Every row gives one point. Each copy is the shape, with its points in the same order, stretched, turned, moved and blurred by noise. Is it also mirrored, or only turned?
In the rows, zero is written as 128.

Shape (7 x 2):
[[ 96  74]
 [102 160]
 [161 134]
 [ 98 116]
 [159 195]
 [161 113]
 [ 55 140]]
Copy 1 (7 x 2):
[[117  80]
 [ 58 161]
 [149 160]
 [ 85 120]
 [104 214]
 [163 141]
 [ 24 119]]
Copy 1 is: only turned
Copy 2 (7 x 2):
[[ 69 162]
 [113 102]
 [155 145]
 [ 95 136]
 [182 102]
 [142 158]
 [ 74 107]]
Copy 2 is: mirrored
Copy 3 (7 x 2):
[[112  68]
 [ 76 142]
 [136 147]
 [101 100]
 [110 200]
 [146 132]
 [ 53 103]]
Copy 3 is: only turned
Copy 4 (7 x 2):
[[195 186]
 [134  80]
 [ 60 147]
 [167 130]
 [ 29  64]
 [ 75 173]
 [214  70]]
Copy 4 is: only turned

Shape (8 x 3):
[[124 113 125]
 [ 98  98 175]
 [167 128  60]
 [105 164  92]
 [123 119 148]
 [ 50 156 177]
 [126  78 178]
 [190 172  84]]
Copy 1 (8 x 3):
[[141 120 127]
 [131  51 137]
 [143 214 107]
 [192 199 145]
 [133 100 144]
 [189  89 181]
 [108  34 135]
 [120 216 141]]
Copy 1 is: mirrored
Copy 2 (8 x 3):
[[140 105 129]
 [ 68  70 134]
 [229 137 117]
 [145 166  70]
 [108 101 133]
 [ 24 125  67]
 [ 97  64 168]
 [200 175 118]]
Copy 2 is: only turned

Shape (9 x 4):
[[ 66 100 187 116]
 [116 143  92 167]
 [ 70 109 168 161]
 [126 106 155 116]
 [142 105 159 126]
 [125 163 101 151]
 [139 120  84 138]
 [131  87 160 144]
 [149 146 115 143]]
Copy 1 (9 x 4):
[[157 142 170 183]
 [141 107 150  90]
 [189 111 174 157]
 [145 146 113 157]
 [153 157  97 152]
 [142 133 154  80]
 [118 108 118 113]
 [176 125  99 166]
 [140 149 124  93]]
Copy 1 is: mirrored
Copy 2 (9 x 4):
[[114  94 104 190]
 [145 163 131 129]
 [127 120  84 174]
 [121  85 120 141]
 [121  73 113 127]
 [127 154 135 122]
 [156 139 151 127]
 [136  77  98 135]
 [124 121 130 110]]
Copy 2 is: mirrored
Copy 3 (9 x 4):
[[ 94 149 233 158]
 [151 180 121 121]
 [ 99 182 208 158]
 [ 93 127 163 146]
 [ 72 124 151 158]
 [166 167 113 139]
 [132 137 120  96]
 [ 61 138 162 150]
 [126 151 108 155]]
Copy 3 is: only turned
Copy 4 (9 x 4):
[[119 147 179   7]
 [176 167 140 174]
 [155 195 163  44]
 [117 125 127  77]
 [114 135 107  85]
 [145 165 145 185]
 [168 112 124 166]
 [139 149 104  63]
 [131 153 115 168]]
Copy 4 is: only turned

Shape (12 x 6):
[[112  82  79 137 179  91]
 [135 169 123 178 145 127]
 [113 123 141 112 110 145]
 [ 75 124 171  76 104 170]
 [110 152 103 158 129 166]
 [166 118 111 123  61 133]
 [ 51 179 133 124 130 219]
 [131 157 153 125 160 212]
 [168 119 100 130 178 161]
 [196 200  75 161  93 177]
 [118  95 159 104 130 218]
 [119  83 141 144  98 116]]
Copy 1 (12 x 6):
[[103 161 124 186 247 139]
 [ 97 153 184 125 146  81]
 [117 118 114 125 116 162]
 [110  76 120  98  84 203]
 [135 133 180 148 126 126]
 [153 163  67 142  99 143]
 [142  82 221 102  76 176]
 [169  55 206  90 121 123]
 [182 114 163 126 198 107]
 [217 191 173 101 100  87]
 [174  23 133 134 105 165]
 [ 84 119  73 180 135 139]]
Copy 1 is: only turned
Copy 2 (12 x 6):
[[ 96 183 153 135  82 180]
 [135 164 173 158 138 112]
 [140 125 122 122  86  98]
 [154 127  99 118  43  59]
 [125 150 168 110 103  77]
 [134  82 134 104 140 120]
 [146 161 164 101  45   7]
 [115 122 167 167  67  51]
 [ 92 117 177 165  88 135]
 [139  80 215 132 154  90]
 [102 104 121 127  60  39]
 [110 139 104 106 116 105]]
Copy 2 is: mirrored
Copy 3 (12 x 6):
[[204  94 131  91 110 131]
 [155  96 103 172 105 106]
 [124 118 113 109 128 123]
 [ 87  94 112  84 155 141]
 [134  83 105 141  81 132]
 [121 185 122 122  93 105]
 [ 85  26  98 130 103 162]
 [132  86  48 133 113 174]
 [188 122  68 118  94 172]
 [129 152  93 193  51 143]
 [122 113  54  74 115 161]
 [142 141 116  94 116  79]]
Copy 3 is: mirrored
Copy 4 (12 x 6):
[[189 177 133 109  95 115]
 [120 132 121 159  86 121]
 [128 123 119 108 153 129]
 [130 109 109 103 219 136]
 [139 122  87 140 109 137]
 [103 101 122  79  95 121]
 [149 100  56 155 191 152]
 [104 147  61 139 173 120]
 [128 174  80 113 111  98]
 [ 86  87  63 129  47 103]
 [111 155  73  97 203 141]
 [128 141 151  98 124 148]]
Copy 4 is: only turned

Shape (13 x 8):
[[159 132 121 145 116  90  88  98]
 [183 161 151 117  97 139 137 152]
 [157  83  84  98 198 155 151 142]
 [159 156 139 162 126 173 149 107]
 [113  74  57 141 148  95 160 187]
 [126  91  80 105 167 101 141 168]
 [108 129 118 100 140  82 116 159]
 [140 139 120 150 170 170 131 180]
 [157 121 191 136 146 101 198 152]
 [ 88 173  90  89  85  69  96  84]
 [ 55 119 147  95  81  45  55  87]
 [ 58 195 122 122  98  42 107  93]
 [147 120 174 133  99 164 187 146]]
Copy 1 (13 x 8):
[[170 169 115 120 126 114  85  65]
 [128 175 101 140 106 165 111  74]
 [117 129 208 150 185 137 146 178]
 [167 158  88 169 131 183 155 117]
 [129  72 195 116 108 122 153 157]
 [108 121 184 121 131 100 121 154]
 [ 95 156 124 107 117  89  84 104]
 [114 124 102 144 170 171 116 134]
 [115 107 151 209 107  95 113  80]
 [148 235  78  64  59  84 104 116]
 [ 87 197  81  71 108  22 105  33]
 [149 217  42  85  55  49  73 107]
 [121 130 116 181 115 161 193  86]]
Copy 1 is: only turned
Copy 2 (13 x 8):
[[143 175 130 122  88 146 138 145]
 [145 170  99 126 121 105 158  89]
 [ 74 120 142 105 197 136 165 105]
 [115 131  94 161 119 122 134 109]
 [138 110 150  97 185 166 122  92]
 [124 126 145  97 178 145 153 110]
 [154 136 151  92 133 143 170 131]
 [129 137  96 146 185 126 150 122]
 [135 122  84 136 125 157 165  69]
 [156 135 189  82  83 107 144 150]
 [175 156 207 104  65 148 183 160]
 [186 114 166  88  76 124 138 167]
 [133 128 106 167 136 126 146  58]]
Copy 2 is: mirrored
Copy 3 (13 x 8):
[[120 144  98 125 112 101  69 118]
 [ 69 150 108 130 126 169 104 135]
 [170 211 178 126 153 210 105 188]
 [ 85 143 149 150 188 147 131 133]
 [204 182 142 143 135 218 121 120]
 [184 191 128 113 126 196 102 158]
 [158 158  81  79 117 144  96 147]
 [136 184 128  88 228 192 131 139]
 [137 228 131 127 113 168 174 159]
 [107  58  57 124  82  90  49 142]
 [165  88  67  48  48  12  71  94]
 [121  73  20  99 112  67  82 138]
 [105 164 169 139 127 169 172 119]]
Copy 3 is: mirrored
Copy 4 (13 x 8):
[[ 85 132 117 128 118 148 120 139]
 [164 124 135 108 173 147 136 199]
 [196  37 104 161  87 175 144 150]
 [182 114 120 151 157 146  92 103]
 [162 112 183 152  84 157 194 138]
 [153  73 145 155  67 148 178 168]
 [116 120 135 143  75 111 174 182]
 [192  97 119 185 144 156 169 169]
 [186  75  85  96 186  94 174 101]
 [ 40 181 168 134  35 105  87 167]
 [ 15 194  90 103   7  66 129 161]
 [ 18 183 161 151  69  66 112 125]
 [221 106  99  91 172 118 126 136]]
Copy 4 is: only turned

Shape (14 x 9):
[[130  82 145 143 167 150 100 135  86]
 [ 93  90 103 137  89 167 106 103 127]
 [119 111 139  75 102  91 125  92 140]
 [ 99 145 170 138 146 138 132 128 129]
 [109  88 110 135 106  94  72 166 171]
 [108  77 108 138  84 176 150 173 158]
 [136 165 140 106 133 142 145 111 124]
 [158 179 162  46 156  86 149 170  66]
 [160 135 126 104 139  78 121 104 128]
 [130 144  91  65 179 156 138 138 109]
 [156 101  93 137 107  88 113 170 146]
 [164 173 128 141 119  81 130 160  87]
 [150 118 158 138 126  87 129 169 147]
 [175 142 162  94 108 173  95 125 129]]
Copy 1 (14 x 9):
[[125  83  71 177 143 119 116 124 112]
 [145 150  80 115 129 141  57 124 121]
 [112 179 138 139 165 147 114 144 136]
 [126 122 130 139 128 147 152  97 134]
 [125  81 150 127 170 112  69 151 144]
 [169 110 117 109 127 171  71 153  94]
 [132 172 141 159 100 144 138 104 130]
 [114 144 179 229 143 118 165  75  94]
 [103 157 143 162 133 104 132 156 123]
 [110 145 134 216  91 155  97  91 145]
 [129  97 151 133 139  97  80 172  99]
 [131 122 160 142 111  79 129 111  75]
 [131  95 161 140 153 113 149 165 104]
 [187 165 130 182 117 118 132 126 145]]
Copy 1 is: only turned
Copy 2 (14 x 9):
[[125 105  85 135 145 184 118 143 121]
 [106  73  98 125 186 126 130 172 118]
 [133 114 199 151 157 115 167 118 124]
 [139 105 129 110 103 132 141 144 163]
 [122 148 155 158 196 116 114 101 167]
 [137 138  65  55 181 111 138 149 150]
 [131 116 147 103 108 133 136 175 130]
 [145 197 162 117  68 184 178 157 148]
 [114 135 193 159 137 131 129 123 110]
 [108 128 148  78 138 194 115 196 121]
 [108 180 137 132 176 119 114 116 133]
 [104 179 123 141  96 135 137 153 133]
 [149 179 142 125 127 113 138  95 161]
 [188 128 125 133 136 132 118 182 135]]
Copy 2 is: only turned
Copy 3 (14 x 9):
[[128 138 134 108 114 179  78 152 202]
 [ 52 110 105 103 170 142 176 121 172]
 [ 84 164 146  99 117 107 162  81 145]
 [107 137 108 153 104 158 110 108 113]
 [ 67  56 180 127 171 168 159 150 164]
 [ 94  95 108 138 159 171 202 174 183]
 [129 145  98 121  90 116 120 112 101]
 [156 195 131 108   7  98  84 199 113]
 [132 146 148 113 112 106 103 121 115]
 [135 111 129 146  82 106 108 148 188]
 [121  74 159 126 162 136 139 197 141]
 [136 128 109 110 101 109  85 218  57]
 [141 131 152 129 118 170 114 169 110]
 [164 135 105  55  78 185 151 100 133]]
Copy 3 is: only turned
Copy 4 (14 x 9):
[[140 101 140  79 101 134 109  69 177]
 [163  97 130 138 181 184 131  85 132]
 [100 194 119 135 183 133 159 130 109]
 [163 128  98  94 130 124 155 159 132]
 [ 77  70 145 153 154 120 161  96  56]
 [120  73  90 172 103 195  92  97  69]
 [162 153 132 126 141 132 118 178 158]
 [ 68 176 146  58  97 125  48 221 152]
 [115 185 154 134 150  93 134 130 121]
 [109 101 125 118 149 119  41 164 209]
 [ 79 101 167 170 113 118  91 100  54]
 [124 140 192 101 106 118  73 170  94]
 [ 96 149 138 144  76 110 138 138  49]
 [134 152 170 129  86 188 153 178 187]]
Copy 4 is: only turned

Shape (17 x 11):
[[174 155  58 163 195  88 139 130 147  97  82]
 [126  98 113 127 162 110 114 106 109 153 161]
 [128 120  88 141 174 154 128 103 180  70 149]
 [129 125 119 120 203  86 162 145 110  98 143]
 [181 108 201 189  67 149 123 160 131  95 129]
 [176 115 233 123  84 167 165 113 179 153 112]
 [169 126 185  78 122 227 112 152 116 182  95]
 [170 129  70 172 228 107 128 127 136 121 143]
 [170 123 148 156 106 149 172 175 183 183 115]
 [ 69 170 125 126 176 106  41  13 162 183 130]
 [112 118 226 122 157 154  83 178 169 193 125]
 [120 199 175  88 113 101  40 100 172 172 142]
 [120 130  83 117 161 132 119 107 142 159  92]
 [141 148 188 112 161 128  13  54 155 167 134]
 [146 148  45 162 169 157 185 102 146 110 203]
 [ 81 230 173 178 143 120  43  49 155 154  83]
 [ 76 118 108 130 155 151  28  84 155 135  98]]
Copy 1 (17 x 11):
[[116  28 121 146  66  84 130 118  91 151 171]
 [118 106 196 134 146 129 112 105  82 122 128]
 [162  80 145 129  84 120 166  87 156 141 146]
 [129  66 178 170 107  71  78 136 107 138 158]
 [ 83 119  53 134 155 153  89 125 178  75 130]
 [110 139  55  53 122 111  23  57 179 112 107]
 [183 132  42  90 169 139  24  67 115 130 148]
 [125  24 177 137 111  89 130  84 102 134 169]
 [ 93 109  91  84 144 113  72  49 135 177 165]
 [137 179 171 111  47 141 215  35  35  74 111]
 [126 146 117 162 144 141  49  21 128 130 124]
 [129 206 139 139  27 178 135  78  63  54 162]
 [146  94 126 116 111 117 139  86  72 159 148]
 [134 150 130 129  75 181 130  53  76  39 102]
 [147  88 188  62 117  89 186  79 118 160 211]
 [124 200  79 137  33 128 221  51  59  34 130]
 [167 137 126 163 101 181 198  64  81 116 107]]
Copy 1 is: mirrored
Copy 2 (17 x 11):
[[107 100 134 196 107 105 111 135 188  93  73]
 [166  89 124 128 161 113 120  92 138  88 130]
 [131 115 147 185 102  81 120 114 100 100 148]
 [146 140 133 151 143  68 129  70 150 122  85]
 [134 159 145  92  53 150 110 113 179 142 170]
 [109 156 106  85  65 144 102  50 136  81 193]
 [102 129 184  58 123 160  63  48 106  68 157]
 [144  92 125 188 125 100  90 103 153 100  74]
 [ 60 140 105 122 106 175  80  62 156 117 156]
 [134  20  89  98 126  64 127 154  89  71 122]
 [ 96  99 145  49 131 120  60   8 146 134 157]
 [ 96  37 130  46  90 135 153 113 104 114 118]
 [ 98 105 131 143 144 122 105 122 124  67 117]
 [144  38 134  56  84  91 115 103 125  71 129]
 [147 122 103 213  89 139 110 127  71 108 124]
 [ 90  55 112  68  72  77  94 191 119 104  89]
 [119  65 164 117 138  94 102 147 119  90 156]]
Copy 2 is: mirrored
Copy 3 (17 x 11):
[[ 66 115 170 162  78 108  72 103 142  68  97]
 [132  80 152  65 107 115  89 108 195 111 122]
 [159 103 147 174 176 116  61  85 165 117 152]
 [161  99 130 108 104  98  78 100 147 104  54]
 [107  65  51 129 178 171 126 189  48 111 110]
 [120 118  37 109 174 218 164  90  63  70 147]
 [128 140 124  74 227 246 150  92 146 113  88]
 [102  77 201  93 109  98  49  82 147  76 108]
 [ 51  70  91 109 159 161 191  46  72 115 130]
 [174 182 224  65  72 130 119 115 235  23 204]
 [181  67 157  42 201 151 202  98 103  51  91]
 [223 125 181 102  64 211 190 133 175  70 158]
 [ 86 134 161 121 122 124 121  86 200  99 125]
 [211 120 210  60 108 199 113 150 186  10 164]
 [111 125 145 121 136 128  50  31 147 185 176]
 [157 232 191  93 104 161 147 176 132   7 178]
 [152 130 198 121 173 108 109 149 228  70 154]]
Copy 3 is: only turned
